Each wall is flat, endless, passes through zero and stands at right angles to its row. A trip goes straight from one point to another. List the walls that it crosses, first one first.

Walls:
(1):  25 -48
(2): -17  -6
(3): 47 11
(4): -10  28
(5): -24 -29
(6):  34 -25
Trips:
 -5 -23 to -49  23 -> 6, 1, 4
-21  28 to 35 25 -> 2, 3, 6
-6  0 to -15 -24 -> 4, 1, 6
 15 -23 to -24 -95 -> 2, 3
 4 11 to  60 -16 -> 6, 1, 4
 8 43 to -72  15 -> 3, 2, 5

Walls:
(1):  40  58 -24 -14  -5 -20  -4   2
(2):  13 -11 -19  18 -34 -38  15 -20
(3):  95 -27 -29 -26 -24  31  32 -35
(4):   2 -14 -39 -33  -1 -45   5 -57
(5): -45 -15 -19 -20 -38  -5  -9   3
(6):   9 -43  -8   4 -19  29  17  12
(7): -25 -22 -37 -88  22  64   9  21
(8): -20  60  -3  22  -5  -4  13   6
Trips:
  6 -36 -30 -17  13 -34  -8  15 to -61  13  12 -64 -39  11  -2  -6 -> 3, 2, 6, 8
-31   8  32  -1  -3  52  10  -1 to -23  -4  27 -14  31  15 -36  -9 -> 6, 8, 5
-31  -7  33  45 -26 -41   3   1 to  -5 -32 -34   6  19  28 -12   9 -> 6, 8, 7, 2, 3
 27  34 -25 -64   7 -55  23 -11 to  18  39 -18 -39 -49  74  -3  -9 -> 5, 2, 6, 4
-40   4   3  -1 -48 -12   7 -54 to  -7  10   5  30 -22  -1  15  24 -> 6, 4
  5  15  10 -17 -51  52  17  -1 to -49   7  -6  31  31  44  35 -35 -> 1, 3, 5

Walls:
(1):  32  -3  43   1  48 -26 -30  -3  27  30   8  -2
(2):  12  -6  -7  19 -17   0  -2 -46  42   2  33 -59
(3): -50  66 -18  11  -7 -19  17 -39  -8 -18  20  -9
(4):  55  36   4 -37  -2  47  30  -2 -36  95  23   0
(5): -24   9  18  66 -61  11  -2  17   1  13 -28   1
(6):   2 -31  -4   4 -80  44  20  34   0 -39  56  -7
(7):   8  -5  -1 -76 -13  11  21 -13  11  20  36  39
(8): -21  -9  20 -25 -12  17  23  29  65  20 -12  -2
(9):   3 -48   6 -22   8  25  -2 -34  30 -31  17  31
Trips:
-85  -6  34  33  10 -28  47  -4  -2  -1  46 -33 to -32 -39  15  44  17  22 -31  37  -3  -9  46 -12 -> 1, 9, 3, 8
 34  42  48 -24 -25  13 -47  36 -35  48  43  27 to  41 -44 -16  18  60 -41  -7  -3 -38  38 -10  12 -> 5, 6, 7
 40  -6  45  36  12   7  29 -52  12 -11 -16 -22 to 51 45 36 32 28 29 14 37 16 -8 -2 -1 -> 9, 8, 2

Walls:
(1):  14  44  47 -31 -31 -25  78  31  30  19  -5  26 -30  15   4  38  28  12 -23 -32   1 -40 -18  30
(2):  17 -14 -29 -22  -9 -44 -33  -3 -14  -4   4  21 -37  46  62   3  11  -6 -18 -14  40 -29 -27   0
(3):  -9 -51  24  -5  -2  -1  31  38  12  38  -7 -10 -31   7  11  10   1  10  31  68 -28 -39  14  72
(4):   0   6  25  30   2 -23   3 -15 -21  20  13  -8  22 -31 -18  -5  26  34 -34  36 -14  31  21   8
(5):  19  14 -18  21 -10 -32  15  -8  23 -21  25 -23 -11 -19 -29  25  17 -26  13 -69 -36   7   9  39
(6): -24 -16 -39   1   5 -48   8  -4 -26   3 -12  86  10   0  43   6 -17  28 -34   0 -19   0 -27  44
(7):  -6  -5 -16  15  23   7 -12  12  34  38 -41 -43  34 -16 -58   8   8  26 -19 -15 -59   9  17  26
Trips:
-28 -21  45  50  13   8   8 -16  -7   4  -2 -53 -18  42  -5  16  30  -3 -19 -11  10   4  75   2 to -10   0 -20  29   7   7  10 -12  28 -49 -46   7  14   3  18  51  11  41 -15   1  -2  11  14  14 -> 1, 6, 3
-13  20  23   0   6 -13  21  19  19 -25 -23   3  38 -19   9  -4   7  33 -30  36 -32  42  -7 -82 to  21 -74   5 -20  -9  51   8  -2   4   1   7   1   4 -12   3  -6 -35 -13  -2  20  24  65  24  48 -> 3, 7
 13  -5   4  -3  19 -19  -6 -33  21 -46 -18 -13  93  22  19   9 -24  15  -8  49   9  -4  -1   9 to  13 -26 -27  29  12 -62  -1  -9 -12 -38  20  10 -30  -6 -27 -25  38  -1  52 -19 -32 -39 -23 -35 -> 2, 7, 5, 4
-21  18  -9   6   3  39  12 -16 -19 -27  20   3 -36 -21   9  27 -26   4  -9   3 -53  29 -13  42 to  17   7  -3  22 -39  -2  -7  26 -58  58  28   7 -47  10  -7  28 -64 -31  16   5 -15 -46 -31  -2 -> 1, 7, 4, 2, 5
